Every row gives one point. Each copy is the shape, with its points in the same order, turned, moved and blurred by noise. Say if it was mirrored as well.

Shape (6 x 3):
[[-30 -12  44]
 [-22  21  23]
 [-29 -13 -16]
 [-44 -31 -24]
 [ 25  17  36]
 [-25 -25 -42]]
Copy 1, 6 rows:
[[-16  22  57]
 [-31  18  25]
 [ 16  33   2]
 [ 35  50   9]
 [-35 -26  34]
 [ 35  40 -15]]
Copy 1 is: mirrored
Copy 2 (6 x 3):
[[ -1  21  56]
 [-14  36  17]
 [-36 -14  15]
 [-50 -27  34]
 [ 33  28   2]
 [-45 -35   8]]
Copy 2 is: only turned

Shape, 9 rows:
[[-37   6  28  -1]
 [-41 -13 -30 -26]
 [ -4  20  10  -1]
 [ 17  40  50 -42]
 [-19  27 -43  14]
 [ 41 -28  36  -3]
 [-58 -30  -9 -10]
 [-21  -5 -46   8]
 [ 65   8  -5 -18]]
Copy 1:
[[ 15 -38   8 -17]
 [-22 -26 -37 -10]
 [ 28  -1  -3 -17]
 [ 31  21  24 -71]
 [ 28  -7 -56   9]
 [ -3  32  51  -2]
 [-26 -53 -12   0]
 [ -2 -11 -43  20]
 [  9  68   4 -14]]
Copy 1 is: mirrored
Copy 2 (9 x 4):
[[-35 -22  12  13]
 [-14  20  13  61]
 [ -2 -13  -3   1]
 [-39 -13 -57 -28]
 [ 37 -14  13  43]
 [-17  34   2 -54]
 [-36  16  36  52]
 [ 26  13  21  46]
 [ 33  38 -34 -33]]
Copy 2 is: mirrored

Shape (11 x 6):
[[ -19   18   39   36    4   25]
 [ -28   -9  -17 -101   48  -12]
 [ -28   63  -15    3   25    3]
 [ -20    2  -20    4   42    7]
 [ -20  -10  -18   38   37   -7]
 [   6    8   -4  -15   18  -14]
 [ -29   15   -6  -66   -4  -13]
 [  27    8    4   -5   57  -14]
 [  51    0   12   14   52   36]
 [ -17    0   21   34  -23  -15]
 [  -6   -3  -14   36  -48   -3]]
Copy 1, 11 rows:
[[-10   4  33  30 -35   4]
 [-30 -11  16 -59  86  46]
 [-56   9  -6   4   4 -16]
 [-39 -32  -1   7  10  27]
 [-32 -53   7  17 -18  15]
 [-10 -29   5   9  32  -8]
 [ -3   5   1 -50  49  13]
 [-25 -40  26  32  43   0]
 [-10 -22  16  83  36  25]
 [ 15 -25  17   0 -30 -17]
 [ 36 -22 -25  -1 -40 -18]]
Copy 1 is: only turned
Copy 2:
[[ -7  38  37 -19  14  24]
 [ 20  -6 -86  24 -53  74]
 [-15  42 -31 -51 -23   9]
 [-10 -13 -20 -33  -7  38]
 [-37 -21  -2 -31  12  27]
 [ -2   6 -37   3   5  16]
 [  1  26 -49  27 -50  27]
 [  8  -1 -48 -18  36  36]
 [ 48 -11 -11 -31  50  26]
 [-37  23  22  13  12   2]
 [-30   1  24  15  -3 -34]]
Copy 2 is: mirrored
Copy 3, 11 rows:
[[ -1 -15   7 -15 -27  44]
 [-43 -41  24  -1  90 -49]
 [ -6  10 -41 -31  25  11]
 [ 18 -35  -9 -24  23   0]
 [ 47 -35 -14  -7  13  15]
 [ 10  -3  13  -6  21 -14]
 [-43  -9  -2  22  40 -31]
 [ 31   0  34 -39  37  -5]
 [ 27 -11  45 -72 -12  -8]
 [ 19  -2   3  31 -23  26]
 [ 23  -2 -18  35 -44 -10]]
Copy 3 is: only turned
Copy 4:
[[ 30 -38  -2 -12  71  -3]
 [-50  68  37 -57  15  38]
 [-26  -8  43  12  67 -15]
 [-30  13 -11 -16  56  -6]
 [-35 -19 -38  -9  56 -18]
 [-11   5   7 -13  19  -8]
 [-28  22  45 -15  15  45]
 [-11  14   1 -39  25 -45]
 [ 38  28 -22 -26  40 -52]
 [  7 -51 -13   4  30  14]
 [  7 -39 -29  43  22  19]]
Copy 4 is: only turned
